Each row of a before or after table is a point. One or more steps were done to the points. Then noise was added and the rows were shuffled. The steps act on columns, c1 being the first. Write out the steps. A step turns or swaps two columns, mirrors them in a line or flattens them onto one, adds a multiple of one to another, or multiplies or shifts one. Angles are multiples of 10 degrees, from the lower column toward the higher: turns from -170 to 170, lines from 10 to 170 but not 90. Use the fewest steps. Two steps may share a column if one is a turn and the other turns, adds or multiplies; they go together, in the order done. Otherwise the lowest column goes first.

Before, 9 rows:
38	-6
61	-49
24	6
-17	17
-15	-36
13	3
-1	3
80	-41
6	-10
After:
1	-12
28	74
-2	44
8	15
-7	11
-14	-20
35	-1
13	94
-16	19
Steps: turn c1 and c2 by 110 degrees

Before:
-13	0	27
-1	1	7
-12	9	13
48	-36	-18
-6	18	16
56	-23	-28
-3	-32	14
-20	-24	6
41	24	29
74	-3	-44
14	-31	21
64	-67	-60
60	-18	-43
-15	16	27
After, 14 rows:
-58	-17	-28
-70	22	-56
9	17	9
-30	37	21
-65	2	-52
14	3	2
12	-6	18
-84	-41	-70
17	12	17
-24	-25	13
-1	2	-4
8	-31	-2
-10	-32	5
-61	-3	-38
Steps: mirror c1 and c2 in the line at 80 degrees; shift c3 by -10

Before:
-55	17	-37	-17
41	-14	6	-9
-32	-18	57	-42
-34	25	47	-31
-23	-7	20	-21
22	-14	58	27
27	-55	35	5
-8	-35	-7	51
After:
3	0	-41	24
51	30	-33	-3
28	34	-36	46
-11	67	8	7
51	-40	19	1
28	-21	24	19
-22	-23	59	-5
65	-32	11	43
Steps: turn c1 and c3 by -100 degrees; turn c2 and c4 by -120 degrees

Before (8 x 6):
-14	-14	20	9	45	1
57	23	11	-17	-58	17
80	-12	32	-48	-32	24
60	-47	-1	-8	-42	47
11	1	-22	-8	47	-6
-8	-13	33	25	15	-52
21	23	16	25	56	19
29	-5	8	36	49	-32
After (8 x 6):
31	-35	-17	26	30	-25
-12	-36	14	-2	27	-14
25	-20	21	20	58	3
19	-22	-21	-17	35	8
64	-1	33	-15	-64	27
-5	-19	-16	17	0	-56
53	51	22	-3	-28	0
74	9	43	-43	-31	-7
Steps: turn c2 and c5 by 40 degrees; add 0.3 times c2 to c4; turn c3 and c6 by -50 degrees

Before, 9 rows:
-30	33	46	4	-35	48	-18	31
0	-23	4	22	14	-17	29	5
41	-8	8	17	36	34	-6	11
23	-49	-13	-8	23	8	-13	40
36	22	-15	-11	21	-15	18	26
32	-32	-31	7	0	29	7	-13
5	3	-5	-14	32	7	63	40
-44	27	3	47	-22	52	-26	33
-59	41	15	7	0	44	-23	-4
After (9 x 8):
44	-42	30	3	-27	0	56	-14
-89	-30	11	-45	16	53	23	44
-94	-12	-42	-20	3	59	35	40
75	21	10	17	-13	11	65	34
66	-40	14	11	2	-29	35	50
52	-3	-3	16	14	9	114	56
-77	-12	-14	-15	44	61	28	-5
25	-3	6	-22	7	-28	81	5
106	-28	-1	-19	-9	18	40	12
Steps: turn c1 and c5 by -50 degrees; multiply c1 by 2; turn c2 and c6 by 50 degrees; turn c3 and c4 by -160 degrees; shift c7 by 50; multiply c8 by 1.3

Before, 13 rows:
8	16	52	-1	35	-12	16	-15	56
4	17	-44	-10	-3	-15	-63	0	-23
-13	8	-16	-26	11	-38	-46	31	-83
-29	14	-43	5	-17	-18	-7	20	-31
4	-10	-3	9	26	-34	40	-1	71
-36	-32	-24	-50	-13	6	-40	29	-27
-16	2	-24	9	95	-2	21	-28	51
44	-82	31	27	9	50	19	20	34
-48	3	-3	13	42	-34	-11	9	44
-27	-9	-49	-44	-19	-12	-39	-13	-18
-54	9	-17	0	-10	-5	-19	-28	-31
18	-32	11	7	-10	88	3	54	49
-40	29	-55	-57	-7	-8	-2	-1	-43
After:
-12	34	-49	9	29	-3	12	-26	17
-8	4	-6	-49	29	-19	-32	-24	20
-21	-8	28	-46	30	-46	6	-14	43
-13	-47	-13	7	-24	49	22	-9	-47
-1	27	-31	-10	3	-42	-36	-39	7
-73	-34	-31	12	-63	28	-12	15	-41
-17	61	10	-31	-3	-31	8	-59	60
-23	-28	50	-4	-31	25	-1	0	-50
16	-57	10	9	-5	-66	51	62	-16
-21	49	4	-52	36	3	-3	-6	13
-34	31	-15	0	39	1	-33	-4	19
-62	-27	-17	12	-2	8	-1	-36	-36
24	-85	5	26	-30	-19	29	46	23
Steps: mirror c1 and c5 in the line at 160 degrees; mirror c2 and c9 in the line at 160 degrees; add -1 times c4 to c3; turn c7 and c8 by -60 degrees; turn c6 and c8 by 120 degrees
